Rows are points. The ring and each string are closed loops that go straight from each point to the next, and from the last back to the first. Before rounding, they use only three directions, however many columns there are. Count how often each string passes through the ring. Passing back the other way cancels.

Ring (9 x 3)
[[ 25  37  47]
 [  2  37  22]
 [-15  22  -8]
 [-29  -7 -48]
 [-28 -30 -64]
 [-17 -39 -54]
 [  3 -29 -19]
 [ 20  -8  14]
 [ 30  23  43]]
String (28 x 3)
[[ -4  -8   2]
 [ -1 -13  21]
 [ 20  -9  38]
 [ 48   3  43]
 [ 52  11  31]
 [ 26   6  12]
 [ 30   7   9]
 [ 50   7  22]
 [ 40  -5  34]
 [ 13 -17  29]
 [ -6 -20  15]
 [  1 -11  -5]
 [ 11 -15 -20]
 [  3 -18 -24]
 [-10 -11 -10]
 [-20 -28 -23]
 [-29 -57 -63]
 [-22 -57 -80]
 [-12 -51 -91]
 [  0 -23 -54]
 [-13 -17 -25]
 [-21 -24 -24]
 [-30 -54 -57]
 [-15 -60 -70]
 [  7 -47 -64]
 [  8 -28 -35]
 [ 23 -27 -32]
 [ 12  -7 -13]]
Times through: 2
String (16 x 3)
[[  3  16  24]
 [ 23  34  18]
 [ 15  53  29]
 [-16  36  12]
 [-29  13 -10]
 [-43   2 -57]
 [-17  -9 -70]
 [ -5  -7 -33]
 [-25 -24 -33]
 [-29 -58 -70]
 [ -7 -56 -57]
 [-12 -36  -8]
 [  1  -6  -2]
 [ -2  -3  11]
 [ 15  10  48]
 [  6  18  49]]
Times through: 0

Ring (10 x 6)
[[ 35  14  36   7 -23  29]
 [  6  24  -7   0 -13  23]
 [-15  31 -44 -12  -9  -3]
 [-31  30 -68 -20  -8 -29]
 [-42  17 -78 -17 -11 -50]
 [-39   2 -66  -9 -17 -54]
 [-15  -8 -28  -2 -25 -47]
 [  8  -7   2   0 -30 -37]
 [ 38   2  40   0 -33 -12]
 [ 46   8  50   4 -30  10]]
String (34 x 6)
[[  5 -26  19  27 -30   2]
 [ 34 -15  41   6 -39 -30]
 [ 46  11  35 -20 -38 -54]
 [ 35  21  16 -25 -31 -50]
 [ 11   7   0  -5 -26 -25]
 [ 37  27  14 -29 -30 -50]
 [ 61  20  47 -30 -40 -62]
 [ 52  -4  56  -5 -41 -35]
 [  4 -26  20  30 -29  11]
 [ -3 -10  -1  17 -23   5]
 [ 17  11   7  -5 -25 -14]
 [ 50  22  41 -15 -31 -17]
 [ 89  39  79 -29 -37 -15]
 [ 33  21  22 -11 -25  -9]
 [ 12   4  11  10 -22  12]
 [ 11  -4  20  23 -21  35]
 [ 23  -7  44  37 -20  74]
 [  7 -10  26  39 -17  69]
 [  0  -1   3  21 -17  33]
 [  5  13  -6  -1 -19  -1]
 [ 26  29   9 -13 -20   1]
 [ 47  43  31 -18 -20  18]
 [ 52  46  35 -20 -20  16]
 [ 44  42  23 -25 -22  -5]
 [  4   9  -5   2 -20   1]
 [ -8 -14   4  33 -18  42]
 [ 18  -8  35  31 -22  53]
 [ 82  23  92   1 -32  40]
 [ 82  37  74 -22 -34  -2]
 [ 64  27  57 -17 -32  -8]
 [ 84  20  86 -13 -39  -6]
 [ 35 -17  54  23 -34  17]
 [ -2 -24  12  31 -26  17]
 [  1 -16   9  21 -26   4]]
Times through: 0
String (18 x 6)
[[ -4  20 -36 -29 -23 -69]
 [-11   9 -32 -10 -20 -37]
 [-35  -8 -47   9 -17 -20]
 [-56  -8 -74   8 -12 -29]
 [-26   7 -45  -2 -15 -20]
 [-25  11 -46  -4 -13 -17]
 [-48   5 -66   9  -6   3]
 [-40  13 -60   5  -5   9]
 [-27  -2 -34  15 -13  11]
 [  3  29 -24 -19 -16 -22]
 [  4  44 -34 -33 -14 -32]
 [-20  15 -41  -4 -13 -12]
 [-52  -3 -67  13  -8  -3]
 [-62   1 -87   2  -8 -28]
 [-32  -5 -44   9 -16 -13]
 [-10  18 -38 -19 -19 -48]
 [-20  16 -57 -31 -22 -84]
 [-35  -5 -60 -11 -22 -73]]
Times through: 0

Ring (10 x 9)
[[ -5   3 -31 -17 -57 -12  -9  46 -13]
 [-19 -41 -25   4 -43 -11   9  18  10]
 [-23 -60 -16  19 -19  -5  22  -3  23]
 [-24 -58  -4  32  19   7  30 -28  34]
 [-19 -29   2  32  47  18  26 -39  32]
 [ -7   7   3  21  54  23  14 -28  18]
 [  8  39   0   3  41  21   1   2  -2]
 [ 22  58 -10 -20   6  12 -12  44 -25]
 [ 22  57 -17 -27 -18   5 -17  59 -32]
 [ 11  37 -27 -28 -46  -6 -18  61 -28]]
String (24 x 9)
[[ -7 -82  -9  17 -21  -7  32  23  17]
 [-12 -33 -11  14  -2   3  17   2  15]
 [-34 -29 -14  26  10   6  15 -38  32]
 [-46 -66  -4  50  39  12  34 -73  56]
 [-17 -75  13  47  58  18  47 -43  44]
 [ -4 -19  -2  15  22  11  18  -2  13]
 [-15  -3  -8  16  22  12  10 -19  17]
 [-28  12  -2  30  59  24  11 -62  33]
 [  9  22  15  20  81  33  17 -21  11]
 [ 18  15   3   1  30  17  10  24  -6]
 [-14  18 -14   6  10   9  -1 -11   9]
 [ -5  57 -12  -2  25  17 -12  -8  -2]
 [ 46  83  -2 -32  17  18 -16  72 -44]
 [ 36  42  -7 -25  -5   8  -6  72 -34]
 [  8  29 -15 -12  -9   5  -6  35 -14]
 [-12  55 -28 -14 -21   2 -23  11  -9]
 [ 14  66 -34 -40 -58  -8 -32  73 -39]
 [ 29  30 -27 -41 -67 -12 -17 103 -44]
 [ 15   0 -16 -16 -32  -4   1  60 -19]
 [ 11  -8 -22 -18 -50 -10  -1  66 -19]
 [  8 -28 -25 -17 -64 -16   3  70 -17]
 [ -5 -13 -17   0 -20  -2   6  22   1]
 [-36 -12 -26  12 -19  -2   1 -23  22]
 [-33 -84 -24  20 -44 -15  24  -2  29]]
Times through: 5
String (22 x 9)
[[-34 -78 -23  21 -37 -12  23  -7  29]
 [-43 -31 -22  25  -5   0  10 -43  34]
 [-32 -25 -16  22   4   4  12 -31  28]
 [-36 -33 -12  30  16   7  17 -45  36]
 [ -4 -23  -5  12  11   7  17   6  11]
 [ -1 -38   5  23  34  14  29  -5  18]
 [-15 -35  16  45  84  29  37 -57  41]
 [-35  11  -1  37  70  27  12 -78  40]
 [-15  12 -10  12  21  12   4 -18  13]
 [  3  15  -4   4  23  14   6   7   1]
 [ 34  37   6  -9  36  21   5  43 -20]
 [ 38  51   2 -18  23  18  -3  57 -30]
 [ 21  33  -7 -14   3  10  -3  46 -20]
 [ 50  49  -5 -35 -12   7  -9  98 -47]
 [ 40  35 -10 -32 -24   2  -7  91 -41]
 [ 48  54 -20 -50 -54  -6 -21 121 -58]
 [  0  61 -40 -36 -66 -11 -34  57 -31]
 [-15  21 -28  -9 -33  -4 -12  15  -3]
 [-11   5 -21  -1 -18   0  -2  12   2]
 [ 11 -22 -19 -14 -47 -10   5  65 -16]
 [ 10 -27 -13  -6 -30  -5  11  52  -9]
 [-13 -78 -24   4 -62 -19  20  40   8]]
Times through: 3

Ring (10 x 11)
[[-21 -54 -14 -24 -20 -14  -4 -24  25  -1 -28]
 [-13 -26   5 -33 -51 -36  15 -29   3 -20 -33]
 [ -7  20  21 -22 -73 -42   8 -25 -22 -19 -22]
 [ -7  43  29 -10 -68 -37  -1 -14 -33  -7  -7]
 [-14  49  36   1 -29 -24  -8  13 -33  20  20]
 [-22  30  31   7  11  -9 -14  30 -20  42  35]
 [-29   7  15  13  35   9 -29  33  -3  57  38]
 [-32 -29 -16  20  39  31 -54  17  23  61  21]
 [-30 -48 -28  13  25  29 -54   1  33  48   3]
 [-26 -59 -24 -10  -1   5 -25 -17  33  18 -19]]
String (23 x 11)
[[   0   40   17  -13 -105  -40   -8  -39  -32  -26  -30]
 [ -11   13    4   -3  -56  -16  -23  -22  -11    2  -15]
 [ -15   -6   11  -19  -38  -27    2  -14   -4   -2  -14]
 [ -17  -35   17  -47  -34  -49   41  -18    4  -23  -27]
 [ -19  -73    4  -62  -30  -51   52  -30   24  -34  -45]
 [ -22  -69  -23  -28  -23  -12   -5  -32   33   -6  -38]
 [ -22  -44  -32    4  -19   16  -49  -25   29   21  -22]
 [ -21  -15   -7    2  -13    3  -32   -6    8   25   -3]
 [ -29  -49  -12   -7   22    6  -20    3   27   32    0]
 [ -36  -70  -26    1   49   25  -36    9   43   49    6]
 [ -35  -64  -33   13   46   37  -55    7   44   57    8]
 [ -30  -44   -4   -9   28    2  -13   10   23   33    6]
 [ -24  -21   -6    0    0    3  -28   -1   12   28    1]
 [ -22  -21  -21   13  -11   18  -54  -11   17   33   -5]
 [ -26  -66  -48    8   -5   30  -63  -27   44   29  -25]
 [ -27  -94  -26  -35    0  -11    5  -26   46   -2  -37]
 [ -22  -81   -5  -55  -19  -39   39  -28   31  -24  -42]
 [ -14  -57    3  -58  -57  -54   44  -42   15  -43  -53]
 [  -9   -1   -2  -14  -72  -24  -15  -36   -5  -14  -32]
 [ -13    9    0    0  -49  -11  -28  -20   -7    7  -13]
 [ -14    2   16  -18  -39  -29    4  -11  -10   -1  -10]
 [  -7   17   36  -39  -67  -61   39  -18  -26  -29  -20]
 [   4   49   35  -30 -118  -65   22  -39  -43  -44  -34]]
Times through: 2
